Each row of a before or after table is a point. The points were changed in one or more steps. Then noise was added and the rows were shuffled. The steps act on how far a point lies along the listed directions, d1 being the first. What was done? A step turns or swaps two directions, mirrors them in a line or flattens them onto one, adds a multiple of one to another, or multiplies one. Angles are multiples of 10 degrees, from the lower direction toward the higher: turns from -170 to 170, lines from 10 to 170 but not 90. Use the fewest steps. Two steps may share a direction if one is a turn and the other turns, adds or multiplies; they go together, in the order done. Otherwise the lowest direction goes first.

Directions:
(1): [0.57 0.24 0.28]
(2): [-0.02 -0.49 0.47]
Before, 13 rows:
[-0.21 0.15 -0.20]
[-0.44 0.03 -0.49]
[0.79 0.90 0.27]
[-0.26 -0.61 0.42]
[0.17 -0.12 0.57]
[-0.57 -0.41 0.23]
[0.02 0.51 -0.29]
[-0.03 0.13 0.00]
[0.48 0.47 0.16]
[0.18 -0.04 0.18]
[0.53 0.31 0.30]
[0.67 0.06 0.72]
[-0.20 0.17 -0.15]
After (13 x 3):
[-0.29 -0.46 0.42]
[0.12 -0.10 0.19]
[0.63 0.47 0.13]
[-0.27 0.27 -0.54]
[-0.14 -0.01 0.03]
[-0.60 -0.80 0.73]
[0.29 0.02 0.52]
[0.28 -0.42 0.85]
[0.32 0.65 -0.06]
[-0.26 0.11 -0.18]
[-0.26 0.10 -0.13]
[-0.54 -0.19 -0.11]
[-0.10 -0.44 0.51]
Steps: swap d1 and d2

Directions:
(1): [0.43 0.23 -0.69 -0.19 0.33 0.24]
(2): [-0.12 -0.60 -0.18 0.01 0.55 -0.47]
(3): [-0.70 0.50 -0.25 -0.21 0.10 -0.25]
(4): [-0.31 -0.51 -0.38 -0.34 -0.46 0.33]
Before (10 x 6):
[0.38 -0.17 0.14 0.15 -0.01 -0.05]
[-0.02 -0.09 -0.39 -0.13 -0.19 0.56]
[0.53 -0.05 -0.04 0.09 0.46 0.00]
[0.21 -0.17 0.19 0.17 0.13 -0.17]
[0.28 -0.01 -0.05 0.06 0.03 0.25]
[0.85 -0.29 0.10 0.28 0.06 0.06]
[0.10 -0.31 -0.07 0.07 0.15 -0.10]
[0.41 -0.19 -0.30 -0.30 -0.30 0.62]
[0.49 -0.34 0.14 0.23 0.21 0.06]
[0.06 0.19 -0.18 -0.19 -0.61 0.47]
After (10 x 6):
[1.22 -0.61 0.50 0.48 -0.01 0.39]
[0.88 -0.11 0.38 0.27 0.06 0.32]
[0.60 -0.16 0.31 0.25 -0.02 0.10]
[0.87 -0.41 0.30 0.28 -0.17 0.21]
[0.42 -0.18 0.15 0.23 0.20 -0.05]
[1.73 -0.87 0.56 0.58 -0.32 0.49]
[0.48 -0.37 0.10 0.16 -0.09 0.35]
[0.72 -1.02 -0.07 -0.08 -0.09 0.43]
[-0.09 -0.51 -0.29 -0.04 0.09 0.22]
[-0.13 -0.49 -0.37 -0.27 -0.37 0.20]
Steps: multiply d1 by 0.4; turn d2 and d4 by -60 degrees; multiply d3 by 2.5

Directions:
(1): [-0.32 -0.14 0.24 -0.28 0.74 0.32 0.46 -0.33]
(2): [-0.75 -0.64 -0.08 0.34 0.00 -0.25 -0.10 0.24]
(3): [-0.13 0.22 0.21 0.70 -0.35 0.51 0.50 -0.02]
(4): [-0.30 0.17 0.12 -0.13 -0.43 -0.55 0.23 -0.73]
Before, 10 rows:
[-1.09 -0.67 0.30 0.50 0.45 0.21 0.49 -0.15]
[0.43 0.08 -0.45 -0.15 -0.32 -0.69 -0.43 0.25]
[-0.09 -0.44 -0.22 -0.42 0.02 -0.40 -0.37 0.17]
[0.54 0.13 -0.12 -0.51 0.01 0.05 -0.41 0.51]
[-0.10 -0.21 -0.01 0.35 -0.35 0.11 0.11 0.32]
[-0.41 -0.08 -0.17 0.28 -0.88 -0.23 -0.20 0.02]
[-0.17 0.22 -0.12 -0.27 -0.01 0.23 0.64 -0.33]
[0.35 0.22 -0.17 -0.30 -0.21 -0.26 -0.37 -0.06]
[-0.75 -0.22 0.09 0.31 0.18 0.08 0.49 -0.16]
[0.34 -0.07 -0.37 0.04 -0.07 -0.29 -0.34 0.50]
After, 10 rows:
[0.05 0.58 0.00 0.00 -1.11 -0.26 0.12 -0.69]
[0.38 0.64 0.45 -0.40 0.52 0.61 0.65 -0.79]
[-0.04 0.58 0.20 -0.22 0.09 0.11 0.70 -0.66]
[0.16 -0.48 -0.28 -0.06 0.27 0.26 -0.66 1.31]
[0.44 0.12 0.02 0.22 -0.21 0.40 0.17 0.29]
[0.27 0.06 -0.41 -0.05 -0.51 -0.74 -0.35 0.24]
[0.44 -0.01 -0.22 -0.58 -0.09 -0.29 -0.30 0.06]
[-0.67 -0.05 -0.11 -0.23 -0.11 -0.23 0.68 -0.59]
[-0.18 -0.12 -0.18 0.01 -0.31 -0.48 -0.42 -0.01]
[0.58 -0.03 -0.39 0.16 0.08 0.07 -0.41 0.86]
Steps: turn d1 and d3 by -10 degrees; multiply d2 by -1; multiply d4 by 2.5

Directions:
(1): [-0.61 -0.33 0.46 0.04 -0.24 0.29 -0.38 0.82 -0.05 -0.20 -0.06]
(2): [-0.21 -0.03 0.48 -0.83 0.12 -0.65 0.08 0.05 0.09 0.51 0.14]
(3): [-0.39 0.22 -0.46 -0.35 0.44 -0.24 -0.02 0.12 -0.27 -0.77 0.47]
(4): [0.15 0.20 0.10 0.37 -0.20 -0.34 -0.13 0.15 -1.06 0.31 0.27]
(5): [-0.64 -0.02 -0.38 -0.27 -0.02 0.70 0.11 -0.33 -0.31 0.58 0.13]
(6): [0.48 -0.26 -0.51 -0.44 0.09 0.13 0.38 0.71 -0.26 0.13 -0.43]
Before (13 x 11):
[-0.12 -0.21 -0.19 -0.62 0.20 0.26 0.27 -0.07 0.48 -0.19 -0.15]
[-0.23 0.01 -0.09 0.03 0.11 -0.19 -0.02 -0.40 -0.56 0.13 0.24]
[-0.35 0.34 -0.34 0.35 -0.02 0.50 -0.20 -0.84 -0.73 0.01 0.34]
[0.66 -0.19 -0.52 -0.77 0.25 -0.22 0.66 0.61 -0.71 0.87 -0.41]
[-0.30 0.18 0.45 0.23 0.12 -0.07 -0.48 0.07 -0.30 -0.21 0.27]
[-0.27 0.29 0.34 0.07 0.06 0.00 -0.38 0.01 -0.29 -0.08 0.57]
[0.30 0.17 0.15 0.22 0.04 -0.29 -0.03 -0.22 -0.41 0.38 0.00]
[-0.16 0.04 0.25 0.15 0.10 -0.09 -0.16 -0.16 -0.01 -0.27 -0.16]
[0.33 0.02 -0.54 -0.50 0.26 -0.20 0.29 0.91 -0.71 0.26 -0.29]
[-0.06 -0.14 -0.29 0.14 -0.44 1.10 -0.07 -0.88 -0.49 1.49 -0.27]
[-0.65 0.04 0.16 -0.11 -0.44 0.61 -0.21 -0.61 -0.16 0.56 0.18]
[-0.47 0.07 -0.14 -0.65 0.44 -0.08 -0.14 -0.81 0.35 0.11 -0.11]
[-0.80 -0.37 0.64 -0.14 -0.32 0.08 -0.81 0.51 0.36 -0.02 0.01]
After (13 x 11):
[-0.06 0.10 0.20 0.20 0.10 -0.13 -0.14 -0.26 -0.11 -0.21 -0.14]
[-0.87 -0.16 0.49 -0.39 0.04 -0.04 -0.58 0.09 -0.20 0.17 -0.09]
[0.11 0.39 0.10 -0.04 0.20 -0.03 -0.10 -0.57 0.17 0.05 0.42]
[0.05 -0.01 0.04 -0.16 0.26 0.04 0.07 -0.26 0.58 -0.05 -0.24]
[0.19 0.36 0.10 0.16 0.30 -0.18 -0.16 -0.63 0.03 -0.05 0.20]
[-0.24 -0.22 0.26 -0.20 -0.18 0.06 -0.09 0.54 -0.59 0.08 0.06]
[0.37 -0.44 -0.47 -1.12 0.42 0.07 0.66 0.76 0.25 0.42 -0.65]
[0.29 0.36 0.04 0.20 -0.16 -0.79 -0.40 -0.53 -0.75 0.55 0.43]
[-0.30 -0.17 -0.08 -0.24 0.20 0.06 0.08 -0.52 0.29 0.00 -0.02]
[-0.66 -0.27 -0.36 -0.50 -0.09 1.16 -0.10 -0.64 0.09 0.87 -0.18]
[0.52 -0.03 -0.69 -0.70 0.39 -0.06 0.50 0.51 0.05 0.22 -0.52]
[-0.60 0.06 -0.28 -0.04 0.07 0.85 -0.13 -0.88 0.27 -0.09 0.04]
[-0.59 0.15 0.06 -0.29 -0.30 0.38 -0.10 -0.75 -0.17 0.52 0.29]
Steps: turn d1 and d4 by 130 degrees; turn d2 and d5 by -10 degrees; multiply d3 by 0.4

Directions:
(1): [-0.11 -0.38 -0.01 0.08 -0.18 0.63 0.84 0.30 -0.50 0.05 -0.39 -0.05 0.26 0.55]
(2): [-0.44 -0.19 -0.11 -0.57 0.20 0.53 -0.27 -0.43 -0.35 0.31 0.14 -0.68 -0.56 -0.06]
(3): [0.21 -0.79 -0.63 -0.53 -0.32 0.01 -0.24 -0.05 0.07 -0.52 -0.07 0.01 0.50 -0.35]
(4): [0.68 -0.05 -0.01 -0.21 0.53 -0.42 -0.27 0.39 -0.29 0.48 -0.16 -0.59 0.41 0.33]
(5): [0.59 0.48 0.18 -0.11 0.01 0.46 0.30 0.05 0.36 -0.46 -0.53 -0.57 -0.18 -0.50]
Before (14 x 14):
[-0.12 0.48 0.38 0.59 -0.43 0.21 0.82 0.13 0.14 -0.14 -0.36 0.48 -0.25 0.18]
[0.46 0.05 0.14 0.16 0.08 -0.15 0.35 0.63 0.04 0.18 -0.48 -0.19 0.24 0.50]
[0.13 0.12 0.26 0.33 0.15 -0.21 -0.19 -0.17 -0.13 0.16 0.04 -0.15 -0.08 0.15]
[-0.20 -0.23 -0.05 0.28 -0.39 0.32 0.58 0.00 0.25 -0.29 0.09 0.34 0.06 -0.02]
[-0.20 0.12 0.15 0.21 -0.15 0.38 0.18 -0.33 -0.08 -0.30 0.01 0.21 -0.11 -0.12]
[-0.83 -0.21 0.05 -0.46 0.07 0.68 -0.33 -0.77 0.14 0.05 0.29 -0.43 -0.85 -0.22]
[0.13 0.77 0.11 0.21 0.00 -0.60 -0.90 -0.54 1.08 -0.16 0.53 0.09 -0.43 -0.73]
[-0.16 -0.13 0.14 0.16 -0.26 0.18 0.19 -0.06 0.03 -0.28 0.10 0.42 0.28 0.13]
[0.11 0.08 0.06 0.19 -0.03 0.01 0.26 0.15 0.12 -0.20 -0.03 0.02 0.35 0.13]
[0.64 -0.09 0.06 0.15 0.12 -0.24 0.36 0.25 0.14 0.04 -0.37 -0.11 0.35 0.20]
[-0.53 0.65 0.60 0.84 0.15 -0.64 0.62 0.08 -0.09 0.50 0.41 0.87 -0.51 0.61]
[-0.02 -0.03 0.00 0.15 -0.17 0.10 0.11 0.03 -0.12 -0.16 0.12 0.11 -0.06 0.08]
[-0.40 0.17 0.24 0.65 -0.33 0.23 0.58 0.13 -0.12 0.07 0.04 0.69 -0.19 0.39]
[-0.54 0.00 -0.22 -0.02 -0.52 0.35 0.44 -0.13 -0.18 -0.03 0.05 0.38 -0.02 0.16]
After:
[0.87 0.07 0.13 0.12 0.16 -0.11 0.45 0.28 0.25 -0.10 -0.53 -0.32 0.31 0.04]
[-0.14 -0.21 -0.04 0.26 -0.33 0.28 0.56 0.04 0.22 -0.25 0.08 0.26 0.08 0.00]
[-0.10 0.08 0.26 0.40 0.01 -0.13 -0.13 -0.30 -0.09 0.08 0.12 0.06 -0.18 0.10]
[-0.71 -0.15 -0.29 0.01 -0.50 0.19 0.33 -0.13 -0.29 0.14 0.23 0.53 0.02 0.33]
[-0.95 0.01 0.16 0.79 -0.57 0.27 0.58 -0.08 -0.12 0.01 0.32 1.20 -0.32 0.42]
[0.48 0.18 0.20 0.17 -0.02 0.05 0.50 0.58 0.19 -0.03 -0.58 -0.23 0.12 0.30]
[-0.27 0.68 0.44 0.65 -0.67 0.60 1.05 -0.06 0.43 -0.55 -0.45 0.58 -0.53 -0.15]
[-0.07 -0.07 -0.02 0.19 -0.18 0.08 0.09 0.01 -0.14 -0.13 0.16 0.14 -0.06 0.11]
[-0.16 0.19 0.18 0.20 -0.18 0.48 0.27 -0.36 0.02 -0.41 -0.06 0.17 -0.17 -0.21]
[-0.24 -0.22 0.11 0.15 -0.23 0.06 0.10 -0.03 -0.07 -0.15 0.19 0.49 0.36 0.25]
[-1.82 0.26 0.46 1.15 -0.44 -0.57 0.64 -0.38 -0.09 0.36 1.06 2.04 -0.82 0.68]
[0.18 0.16 0.09 0.18 -0.02 0.08 0.31 0.14 0.15 -0.26 -0.10 -0.05 0.33 0.06]
[0.19 0.92 0.16 0.20 -0.07 -0.36 -0.76 -0.58 1.25 -0.39 0.39 0.02 -0.56 -0.95]
[-0.84 -0.21 0.05 -0.43 0.05 0.71 -0.31 -0.78 0.17 0.02 0.28 -0.42 -0.88 -0.22]
Steps: add 1 times d3 to d4; multiply d5 by 2.5

Directions:
(1): [0.11 0.24 -0.17 0.65 0.49 -0.34 -0.36 0.07 -0.28 -0.12 0.45 0.44 0.53 0.19 0.75 0.52 -0.12 -0.35]
(2): [0.65 -0.38 -0.19 0.75 -0.09 -0.12 0.02 0.13 -0.10 -0.39 -0.32 -0.17 -0.25 0.97 -0.53 0.00 -0.02 0.07]
Before (8 x 18):
[0.28 -0.15 0.04 -0.33 -0.21 0.21 0.36 0.13 0.35 -0.21 -0.19 -0.21 -0.72 0.26 -0.64 -0.29 -0.05 0.33]
[-0.08 0.38 -0.09 0.62 0.68 -0.37 -0.50 0.26 -0.48 -0.29 0.51 0.31 0.53 0.04 0.72 0.67 -0.22 -0.47]
[-0.95 0.04 0.48 -1.40 -0.29 0.35 0.34 -0.17 0.21 0.46 0.08 -0.35 -0.05 -0.96 0.06 -0.40 0.08 0.11]
[0.46 -0.34 -0.06 0.11 -0.40 0.13 0.29 0.07 0.06 -0.01 -0.27 -0.35 -0.41 0.58 -0.64 -0.26 -0.07 0.09]
[0.55 -0.16 -0.19 0.57 0.15 -0.36 0.02 0.20 -0.03 -0.08 -0.03 0.03 0.54 0.75 0.03 -0.03 -0.05 -0.08]
[-0.63 0.33 0.17 -0.72 -0.22 0.13 -0.02 0.01 -0.06 0.33 0.00 -0.26 0.18 -0.77 0.35 0.00 -0.23 -0.05]
[-0.91 0.12 0.15 -1.04 -0.47 0.37 0.61 -0.11 0.54 0.39 -0.38 -0.40 -0.45 -0.95 -0.31 -0.67 0.24 0.33]
[-0.01 0.07 -0.47 0.20 0.19 -0.17 -0.23 0.01 -0.17 0.01 0.21 0.09 0.26 -0.04 0.24 -0.03 -0.40 -0.21]
After:
[-0.97 0.15 0.43 -1.38 -0.15 0.29 0.30 -0.11 0.14 0.43 0.20 -0.24 0.15 -1.05 0.25 -0.26 0.03 0.05]
[-0.62 0.39 0.19 -0.62 -0.13 0.06 -0.09 0.09 -0.13 0.36 0.10 -0.19 0.31 -0.76 0.52 0.06 -0.30 -0.10]
[0.03 0.04 -0.46 0.22 0.20 -0.16 -0.25 0.01 -0.21 -0.04 0.21 0.11 0.23 0.08 0.21 -0.01 -0.46 -0.19]
[0.52 -0.21 -0.16 0.57 0.12 -0.28 0.06 0.13 -0.02 -0.06 -0.14 0.04 0.46 0.85 -0.09 -0.07 -0.06 -0.02]
[0.25 -0.14 0.08 -0.49 -0.26 0.27 0.39 0.11 0.38 -0.13 -0.20 -0.26 -0.71 0.14 -0.60 -0.30 -0.06 0.35]
[0.35 -0.32 -0.06 -0.05 -0.49 0.21 0.32 -0.01 0.09 0.06 -0.24 -0.44 -0.46 0.39 -0.66 -0.29 -0.01 0.14]
[0.10 0.30 -0.15 0.74 0.61 -0.33 -0.46 0.28 -0.47 -0.34 0.42 0.25 0.49 0.28 0.63 0.63 -0.23 -0.45]
[-1.10 0.23 0.20 -1.10 -0.35 0.32 0.55 -0.12 0.51 0.47 -0.21 -0.31 -0.35 -1.17 -0.15 -0.55 0.21 0.29]
Steps: turn d1 and d2 by 10 degrees

Directions:
(1): [0.10 0.60 0.50 -0.14 -0.17 0.16 -0.09 -0.52 -0.24 -0.51 0.07 0.17 0.04 -0.30 -0.65 0.05 -0.56 0.52 -0.26 0.23 0.25 0.14 -1.02 0.16]
(2): [0.32 0.00 -0.01 0.23 -0.40 -0.37 -0.10 0.12 -0.38 -0.47 0.53 -0.48 -0.39 0.70 -0.11 0.04 -0.49 -1.09 -0.29 0.35 0.15 -0.01 -0.03 -0.17]
(3): [-0.26 -0.02 -0.25 0.66 0.05 -0.42 0.09 0.91 0.33 0.01 -0.47 -0.31 -0.24 -0.18 -0.46 -0.20 0.19 0.19 0.11 0.87 -0.09 0.50 -0.38 0.32]
(4): [-0.07 0.25 -0.15 -0.21 -0.93 0.23 -0.38 0.29 -0.01 0.14 0.18 -0.10 0.79 0.18 -0.14 -0.81 0.07 0.11 -0.06 0.24 -0.81 -0.54 -0.06 0.00]
(5): [-0.15 -0.49 0.68 -0.02 0.35 0.26 -0.08 0.53 -0.03 -0.22 0.46 -0.50 0.48 -0.32 0.07 -0.12 0.52 -0.12 -0.96 -0.23 0.36 -0.07 -0.12 0.48]
Before (12 x 24):
[0.10 0.35 -0.29 -0.20 -0.64 0.13 -0.32 -0.28 -0.31 -0.05 -0.07 0.06 -0.02 0.32 0.11 -0.25 -0.33 -0.31 0.21 0.12 -0.35 -0.35 -0.08 -0.11]
[-0.25 0.08 -0.24 0.17 0.00 -0.06 0.19 0.32 0.32 0.28 -0.51 0.11 0.00 -0.30 -0.25 -0.01 0.18 0.33 0.56 0.28 -0.32 0.26 -0.17 0.17]
[-0.17 -0.25 -0.03 0.38 0.71 -0.18 0.22 0.05 0.17 0.38 -0.40 -0.03 -0.10 -0.45 0.21 0.25 0.32 0.03 0.09 -0.15 0.17 0.21 0.49 -0.09]
[-0.20 -0.21 -0.27 0.05 0.26 0.17 -0.10 -0.28 0.19 0.31 -0.33 0.20 -0.20 -0.34 0.27 0.08 0.37 0.30 0.20 -0.20 -0.21 0.18 0.18 -0.08]
[-0.16 -0.08 -0.21 0.09 -0.36 0.02 -0.18 0.40 -0.22 0.24 0.05 -0.24 0.13 0.30 0.00 -0.25 -0.03 -0.31 -0.02 0.04 -0.38 -0.29 0.33 -0.10]
[0.11 0.15 0.25 0.68 0.13 -0.55 0.26 0.54 0.07 -0.33 -0.15 -0.41 -0.37 0.19 -0.37 0.05 -0.16 -0.26 0.01 0.73 0.17 0.34 -0.41 0.30]
[0.03 0.32 -0.27 -0.39 -0.47 0.22 -0.31 -0.13 0.00 0.16 -0.10 0.18 0.37 -0.03 -0.02 -0.36 -0.09 0.34 0.48 -0.09 -0.56 -0.42 0.36 -0.24]
[-0.13 -0.17 0.45 0.11 0.48 -0.05 0.07 -0.28 -0.07 -0.18 -0.30 0.26 0.05 -0.35 0.04 0.20 0.06 0.39 -0.10 -0.11 0.32 0.12 -0.19 0.25]
[-0.41 -0.06 0.03 0.01 -0.07 0.04 -0.07 0.35 0.52 0.18 -0.44 0.05 0.40 -0.60 -0.25 -0.40 0.25 0.53 -0.10 0.54 -0.18 0.27 -0.39 0.41]
[-0.09 -0.33 -0.28 0.50 0.35 -0.42 0.25 0.83 0.39 -0.01 -0.25 -0.51 -0.71 0.31 0.07 0.17 0.22 -0.65 0.21 0.40 0.02 0.26 0.47 -0.16]
[0.14 -0.06 0.11 -0.07 -0.14 -0.06 -0.15 0.00 -0.16 -0.07 0.40 -0.36 -0.18 0.27 0.14 -0.17 -0.20 -0.70 -0.25 0.12 0.20 0.07 -0.10 -0.17]
[0.14 0.74 -0.22 0.08 -0.61 0.14 -0.18 -0.60 -0.15 0.05 0.01 0.37 -0.02 0.50 -0.33 -0.10 -0.57 0.27 0.39 -0.05 -0.61 -0.15 -0.26 -0.27]
After, 12 rows:
[0.07 -0.28 0.41 0.24 0.10 -0.29 -0.10 -0.01 -0.35 -0.42 0.16 -0.21 -0.04 0.18 0.06 0.05 -0.13 -0.47 -0.37 0.13 0.25 -0.04 -0.07 0.16]
[-0.04 0.04 0.04 -0.45 -0.32 0.39 -0.27 -0.13 0.01 0.30 0.19 0.01 0.44 -0.04 0.23 -0.52 0.13 0.06 -0.07 -0.16 -0.31 -0.24 -0.03 -0.12]
[0.00 0.25 -0.04 -0.61 -0.06 0.52 -0.18 -0.81 -0.18 0.19 -0.29 0.52 0.15 -0.19 0.42 0.03 -0.05 0.35 0.27 -0.55 -0.13 -0.37 0.10 -0.08]
[-0.30 -0.01 -0.18 0.02 0.07 0.14 -0.03 0.11 -0.01 0.44 -0.45 0.16 0.07 -0.23 -0.05 0.03 0.10 0.47 0.28 -0.11 -0.27 -0.02 0.17 -0.02]
[0.13 0.16 0.04 -0.56 0.45 0.26 0.02 -0.90 -0.07 0.07 -0.17 0.50 -0.19 -0.26 0.28 0.46 -0.21 0.41 0.56 -0.77 0.26 -0.09 0.49 -0.35]
[-0.54 -0.38 -0.19 1.00 0.60 -0.75 0.32 1.29 0.79 -0.03 -0.85 -0.44 -0.60 -0.61 -0.56 0.05 0.30 0.12 -0.06 1.37 0.47 1.20 -0.64 0.72]
[0.08 0.45 0.07 -0.21 0.07 0.44 -0.02 -0.96 -0.06 0.18 0.01 0.62 0.04 0.10 0.04 0.30 -0.25 0.53 0.28 -0.74 -0.20 -0.17 0.00 -0.19]
[-0.43 0.21 -0.19 1.38 -0.23 -0.82 0.17 2.05 0.69 0.00 -0.83 -0.78 0.02 -0.16 -0.96 -0.82 0.42 0.35 0.15 1.91 -0.61 0.61 -0.83 0.82]
[-0.32 0.03 -0.37 0.96 0.27 -0.69 0.36 1.13 0.45 -0.03 -0.75 -0.34 -0.71 -0.25 -0.70 0.14 0.09 0.00 0.54 1.19 0.03 0.98 -0.58 0.39]
[-0.42 0.26 -0.72 1.00 -0.39 -0.66 0.08 1.68 0.69 0.04 -0.82 -0.62 -0.41 0.10 -0.81 -0.61 0.19 0.04 0.49 1.68 -0.75 0.45 -0.35 0.16]
[0.08 -0.12 -0.21 0.19 0.06 -0.13 -0.12 -0.41 -0.13 -0.14 -0.05 -0.04 -0.67 0.15 0.12 0.35 -0.13 -0.40 0.04 0.03 0.10 0.31 0.01 -0.25]
[0.01 0.05 -0.17 0.69 0.02 -0.52 0.04 0.28 -0.10 -0.04 -0.13 -0.38 -0.35 0.15 -0.23 0.03 -0.26 -0.67 -0.01 0.53 0.01 0.28 0.15 -0.18]
Steps: turn d1 and d5 by 30 degrees; multiply d1 by 0.4; turn d2 and d4 by 110 degrees; multiply d3 by 3
